Rows are points. Examples show where two turns around zero, p and q, send a point. Where does a point land after both, in the order given? Backwards means that the second turn is done in reverse. Each puzzle has new turns, and all numbers are rounded.
In the rows, 128 means zero.

Turn p:
[ 98 173] -> [151 177]
[133 134] -> [136 127]
[179  86] -> [118  63]
[103 119] -> [108 145]
Turn q:
[107 139] -> [119 106]
[86 79] -> [180  90]
[122 102] -> [154 124]
[154 167] -> [ 87 151]
[171 153] -> [100 169]
Where do these land?
p, then q: [155 105] -> [163 125]
p, then q: [ 70 132] -> [78 98]
q, then p: [127 170] -> [103 162]
p, then q: [160 104] -> [168 127]

Turn p:
[150 205 143 152] -> [178 149 191 145]
[101 121  66 112] -> [126 167  89  85]
[100  60 145 126] -> [ 71 107  86 145]
[152  75 116 143] -> [134  98  77 142]
[127 140 161  91] -> [106 107 165 111]
[126 151  98 121] -> [146 152 129 104]
[140 142 169 151] -> [133 115 158 166]
Turn q:
[109 107  96 153] -> [107 160 103 147]
[165 141  89 159] -> [166 173 106 121]
[132 176 178 128] -> [134 114 180  84]
[161  80 136 118] -> [156 113 130 179]
[ 73 136 140  82] -> [ 77  79 120 110]
Where do these land?
p, then q backwards: [139 164 110 171] -> [177 114 122 159]
q, then p: [ 97 102 185 106] -> [ 74 121 113 175]
q, then p: [125 140 160 140] -> [107 112 151 138]
p, then q: [105  80  67 113] -> [121 120  51 102]
q, then p: [152 148 109  83] -> [142  98  91  98]
p, then q: [169  79 130 143] -> [137 157  94 175]
q, then p: [109 183 135 139] -> [ 98 118 157  87]

Turn p:
[179 143 126 136 116 117 139 155] -> [143 174 141 112 105 123 149 142]
[169  84 100 103 117 121 144 141] -> [129 118 141 107  93 160 168 161]
[108 152 150 103 166 141 120 169] -> [131 159 104 162 144 156  90 143]
[149 111  88 119  75 118 112 169] -> [138 134 157  92  65 159 125 120]
[ 71 149 161 136 116 206 162 161] -> [169 143 112 173 173 176 121  60]
[152 103 153 124  99  85 129 154] -> [107 147 181 140  96 132 142 142]
[148 145 136  96 109 100 125  99] -> [ 78 143 134 100 131 120 138 132]
[ 60 150 114 167 198 123 133  58] -> [122  70  58 163 167  57 107 116]
[115 115 125 167 156 141  87  46] -> [134  63 125 104 178  68 112 134]
Turn q:
[181 109 108 160 110 108 109  92] -> [197 131 114 130  99  99 133 113]
[ 93 183  84 132 176  79  69  83] -> [ 95 202 138 124  72  56 130 165]
[132  95 169 149 171 124 106 117] -> [138 135 171 103 151  96 115  91]
[ 95 117 114  64 110 114 150 139] -> [ 79  81 128 134 107 143 158 147]
[112 168 113  60 126 140 124 137] -> [ 79 115 103 103 122 136 141 182]
[133  93 149 189  92 177 137 116] -> [161 124 101 142 144 151  87  59]
[ 95 156  82 104 133  81 110 157] -> [ 95 136 152 156  86 121 132 189]
[127 153 153 109  91 135 129 165] -> [122 120 128 109 126 186 118 150]
[175  86 136 174 139 179 152 140] -> [181 110 113 146 192 125 105  93]
[137 121 172 139 132 143 194 134] -> [132 127 131 132 181 168 161  91]
Where do these land?
q, then p: [162 113 128  91 142 159  94 142] -> [113 117 138 134 103 161 113 181]
p, then q: [161 111 105 136 132  94 131 147] -> [140 112 132 135 116 181 131 140]
q, then p: [ 64 194  81 175 130 106 146  92] -> [142 160  94 121 105  74 102  36]
p, then q: [170 118 131  84 105 145 123 121] -> [ 85 110 114 109 165 147 133 141]
q, then p backwards: [166 131 168 125  89 151 122 159] -> [131 111 104 107 125 189  99 141]
p, then q: [ 42 159  97 158 135 111 214  94] -> [148 148  94 213  72  76 164  75]
q, then p backwards: [148 101 129 132 131 175 118 168] -> [ 99 118 137 131 155 163  85 113]
p, then q: [136  78 144  99  95 131  79 155] -> [114 104 135  73 155 157  84 105]
p, then q: [ 99 137 136 176 160 103 143  59] -> [138 134 187 175  97  89 165 111]
q, then p: [132 137 162 104 161 104 109 145] -> [ 99 156 134 161 148 157 121 138]

Turn p:
[137 148 126 135 113 125 132 161 133 100 142] -> [143 144 128 143 126 135  93 157 127 131 121]
[141 140 112 117 161 190 139 106 114 106 112] -> [101 105 106 110 153 137 118 121 155  84  87]
[124 125 123 154 121 109 140 108 108 110 122] -> [143 154 135 110 114 137 127 110 113 110 123]
[114  90 128 105 105 123 147 111 131 120 146] -> [151 111 144 108 123 135 144 142 132 107 164]
[157 136 116 142 115 124 137 107 116 132 135] -> [147 136 104 104 125 131 135 129 113 129 111]
[114 118 110 131 123 133 104 127 120 139 152] -> [107 122 117 125 115 150 135 138 114 133 147]
[129 141 149 121 133 119 120 113 158 146 138] -> [133 127 115 134 119 115 142 121 156 155 137]
[111  93 168 121 151 139 111 121 150 142 147] -> [118 107 128 134 144 135 133 101 157 145 177]
[107 115 112 120 118 139 144 170 210 144 115] -> [123 133 119 188 143  76 140 166 144 111 168]
[106 158 151 145 105 134 134 167 111 142 149] -> [137 151 141 165 140 170 132 148 125 154 119]
[129 155 111 118 137 120 127 111 107 111 109] -> [118 131 139 111 106 124 124 125 130 117  90]
[160 114 119 132 112 112 117 134 109 113  74] -> [145 112 139 129 121  99 107 106  81 113 103]
[109 147 128 139 134 114 106 131 108 158 103] -> [103 137 142 146 115 130 148 107 108 148 108]
[153 111 139 112 165 113 134 125 116 129 150] -> [122 122 135  84 150 121 114 122 137 152 139]
Turn q:
[117  73 147 124  73 149 203 142 126 107 123] -> [159 110  82  77  99 115 161 114 122 189 163]
[113 138 146 113 141 139 128 142 129 202 134] -> [ 90 137 128 163 137 109  92 123  96 164 129]
[122 143 141 109 128 134 114 123 147 125 145] -> [136 144 137 143 146 120 120 121 134 122 150]
[128 139 152 116 146 144 139 110  99 111 112] -> [135 134 131 109 155 170 121 133 125 144 128]
[145 136 134 137 133 128 111 115  92 132 142] -> [130 117 150 122 156 131 126 124 121 127  98]
[106 148  88 129 122 114 104 112 132 131 129] -> [132 123 122 167 123 137 137 116 121  90 117]
[138 139  99 106 126  98 111 127 132 132 124] -> [133 140 121 139 125 119 125 140 108  87 118]
[131 108 116 122 140 143 110 128 149 129 126] -> [125 118 114 136 128 118 108 137 152 117 135]
[111 116 123 157 135  76 109 132 131 114 125] -> [ 98 134 134 112 107 128 145 101 136  87 114]
[147 134  98 123 139 146 163 127 134 121 151] -> [134 107 124 138 138 122 156 171 126 135 143]
[154 123 150 167 119 123 143 116 127 118 109] -> [130 143 135 103 116 133 148 131 153 151  98]
[125 138 139 132 133 140 102 162 137 113 116] -> [133 129 158 125 106 134  99 125 142 121 143]
Where do these land?
p, then q backwards: [120 110 126 115 135 119 138 114 130 144 143] -> [128 121 137 132 133 125 149 135 132 106 145]
q, then p: [123 108 146 124 119 123 138  95 179  91 135] -> [131 154 100 112 118  98 130 171 167 127 129]
q, then p: [138 185 145 111 117 142 119 143 119 140 124] -> [136 128 115 139 145 155 116  99 122 168  99]
p, then q backwards: [120 118 140 141 148 124 225 130 113 131  80] -> [167 162 157 123 115  83  87  87 122 100 182]
p, then q: [114 126  96 109 124 132 110 124 129 129 134] -> [137 111 122 118 110 123 132 105 116 130 149]
p, then q: [133 118 147 139 119 129 121 138 106 140 116] -> [120 119 125 122 148 140 123 130 132 145 105]
q, then p: [120 147 128 117 116  96 126 140 107 143 132] -> [135 128 149 113 121 154 127 111 121 126 101]
q, then p: [119 116 136 206 125 135 114 130 118 102 133] -> [168 106 128 147 135 101 163 105 160 101 156]
q, then p: [171 123 106 109 122 139 115 144 199 116 143] -> [153 167 122 141 109 100  81 161 120 164 150]
p, then q: [115 120 142 156 131 143 125 138 120 137 146] -> [122 107 139 153 146 140 131 135 139 141 130]
q, then p: [149 137 100 115 121 132 114 109 108 130 136] -> [123 130 132 120 146 112  97 110 109 119 118]
q, then p: [131 163 138 111 148 110 103 119 122 139 127] -> [112 138 132 140 125 149 103 102 145 132 102]
q, then p backwards: [120 111 135 112 143 139 131 142 109 105 129] -> [138  97 130 117 133 134 124 123 114 117 151]
p, then q backwards: [120 110 108 127 124 130 113 127 134 145 115] -> [112 125 110 126 130 113 141 140 129 138 145]

Turn p:
[167 151  78  68  98 158 116 113  84 135 146 105 132  78] -> [163 102  86  84  65 142 125 174 146 112 181 108 124 126]
[107  79 103 179  75 139 108 119 134 130 170 152 116 179] -> [ 63 127 114 163 105 157 154 157 135 152  70 169 112 115]
[ 87 119  97  92 119 166 173 102 151 153  96  86 143 141] -> [156 173  76 130 121 146 174 116  94 151 158 141 166 143]
[130 160  86 113 177 120 135 152  86 131 140 121  79 180] -> [ 98 164 126 145 158  85 120 186 145 103 185 142 117 136]
[165 129 176  80 145 122 118  94 145 114 110 138 186 129] -> [194 101 176 115 140 164 135 101 128 100 138 143 152 110]
[102  90 134 151 134  69 127 146 113  90 118 130 161  76] -> [105  82 124 138 138 128 119  89 131  92  89  78 157 166]
[169 175 161 120  81 163  90 130 140 152  98 161 178 102] -> [174  96 141 101  81 134  89  89 140 154 131 144 138  55]
[149  91 123 181 132  79 174 149 122 127  80 167 104 163] -> [ 95 150 114 141 159  89 109  86 146  86  80 185 113 158]
[ 93 106 117 100 127 150 128  77 134 128  86 131 123 112] -> [120 135  99 106 134 177 158  89 111 131 162 132 134 134]
[178  96 103  79 141 160  80 119 169 148 108  90 124 123] -> [166 113 125  64 143 162 139 158 160 174 152 161 155 149]
[130 171 115 164 149 120 155 137 179  97 165 126 123 146] -> [156 128 123 185 169  95 138 146 132 152 109 113  89 120]
[139 136 172 133 153  82 135 144 163 175 158 148  87 109] -> [129 146 199 118 124  85 135 105 149 151 116 113  87 161]
[116 128 171 173 107 121 159 126  72 145 159  88 162  76] -> [127 103 135 125  70 100 110 128  48 105  93  86 133 145]
[141 152 168  88 159 101 126 171 104 172 109 152 162 132] -> [144 141 189 113 114  81 112 102 148  98 154 128 175 111]
[116 132 116 108  76 124 149 134 155  95  75 103  88 157] -> [142 185  80 153 138 172  89 112 146 142 130 143 127 151]
[ 82 173  82 162 181 148  93  89  88 105 175  88 130 181] -> [ 83  95 120 190 165 123 146 205  72 138 190 126 123 109]
[102  89 175 183 122 156 111 175 137  79 182 190  76  93] -> [ 60 139 149 105 152 138 123 132 143 136  38  62  73  87]
Turn q:
[101  83 170  67  91 194 149  89 132  63 167 123 147 100] -> [ 82  90 160 155  91 183 113 159 168  70  63 111  97 168]
[138 134 131  89 153 101 132 159 118 160 113  91  89  77] -> [122 153 121 136 144 149 187 160 105 169 156 144  89 137]
[110 131 158 167 129 168  87 122 102 132  98 111 130 112] -> [165 117 128 160 164 166 117 144 100 110 125 113 163 126]
[103 188 128 136 119  80 127  81 135 178 128 161 121 160] -> [132 149 140  82 104  97 141 124 107 170  98 150 198 100]
[164  97  68 115 149 126 114  53 110 100 147  38 163 138] -> [ 27 154 130 114 147 146  59 145 114 116 183 101 142 174]
[137  89 149 153 160 109 159 130 161 164  59 167 164 166] -> [123 119  64 127 153  78 176 101 152  81 135 145 172  95]
[102 116 125  46 156 117 133 166  81 102 173 140 157 123] -> [120 112 185  75 113 125 150 175 138  88 144 135  61 137]
[118 144 176 193  56  67 107 133  94 135 127 104 148 129] -> [181 117 100 113  99 129 119  96  36 123 112 133 162 179]
[ 87 118 115 100 133 119 132 155 174 155 165  90 124 162] -> [103  75 144 128 131  88 128 150 142 168 140 173 121 153]
[146 166 105 112 117 120 108 168 176 143 149 145 122 101] -> [146 116 126 135  99  99 140 139 137 192 136  96  99 111]
[164 109  63 120 126 137 109 117 112 123 180 172  97 127] -> [121 143 173  97 113 151 109  81 177 157 162  95 111 119]
[165 134 181 143 204 158 144 165 122 131 101 156  98 145] -> [170 165 118 141 213 106 164 125 163 108 105 128 106 107]
[123 140 117 189 114 147 171 172 126 132 123 169 139 105] -> [180 140 136 181  98  98 134  87 126 106 137 132 121  99]
[140 176 101 124  53 142 125 106 114 136 100 116 105 176] -> [157 158  94 111  85 152  68 142 144 162 122 159 168 134]
[121  96 133 165 158 134 125 104 162  68  89 137 116 100] -> [ 92 113 101 164 163 150 116  92 112 103 103 108 112  80]
Where do these land?
p, then q backwards: [114 114 109 138 171  48 128 130 135 167 127 135 100 117] -> [149  79 133 131 147 123 161 134 147 157 199 101 142 142]
p, then q: [147 175 157 102 153 105 105 152  75  98 116 128 161 119] -> [116  89 127 117 154 138 112 128  92 113 118  66  91 168]
p, then q backwards: [ 59 167 181 160 142 179 168 118 165 109 118 199 125 178] -> [130 155 112 189 209 110 165 117 137  99  94 164  68  65]
p, then q: [127 102 103 165 133 124 162 120 139 175 153 186 140 171] -> [124 148 116 135  86 117 164  81 109 111  93 168 129  75]
p, then q: [ 96  74 171 164  86  43  81 115 151 198 131 123  97  96] -> [139  80 104 103 128 150 131 139 150 114  71 196 240 152]
p, then q backwards: [165 153 173 165 163  92 173 183  90 140 126 138 150  99] -> [121 159 148 177 150 123 148 138 132  91 178 153 197 171]
p, then q: [149 137  95 109 157 157 124 172 134 137  85 114 101  76] -> [ 77 119 135  83 122 103 136 168 140 176 162 117 111 136]
q, then p: [ 79 126 159  98 132 168 154 151 139 135 169  73  80 166] -> [ 83 164 176 116 174 105 131  85 159 136  95 173 129  92]
p, then q: [162 126 123 131 121 152 145 162  70 110  78 122 103 135] -> [131 105 139  81 118 143  99 158 117 147 141  94  91  82]
p, then q: [172 147 120 135  96 149  75 106 105 134 119  83 116 126] -> [172  84 145 107 121 158 142 126 172 144 162 105 122 146]
p, then q: [128 106 141 112 165 112  75 131 200  97  72 118 146 122] -> [ 82 124 137 137 188  95 157 155 174 105 134  88 175 130]
p, then q backwards: [126 128 128 101 125 109 115  70 110 151 135  94 176 115] -> [ 88 100 126 140  83 118 106 144 100 166 135 121 151 100]
q, then p: [161  99 140  96 149 117 178  87 156 108 172 155 119  88] -> [129 187 107 170 142 152 122  80  80 158 148 114 112 151]
p, then q: [126 162  90 125  76  98 147 130 114 120 141  95 146 154] -> [168 115 113 137 108 112  80  77 119 140 156 111 138 132]
q, then p: [124  96 111 154  49 148 103 119  87 125 129 127 149 112] -> [137 106 112 126 104 185 124 183 110 136  96 160 133  89]
p, then q: [139 151 125  63 124 192 117 111 144 127 151 168 151 146] -> [127 158 141 192  88 123 161 136 147 142 115  87  83 146]
p, then q: [100 113  51 158 135 182 129 119 161  46 153 120 115 157] -> [128 144 155 198 157 103 129 117 141 136 213 161 101  68]
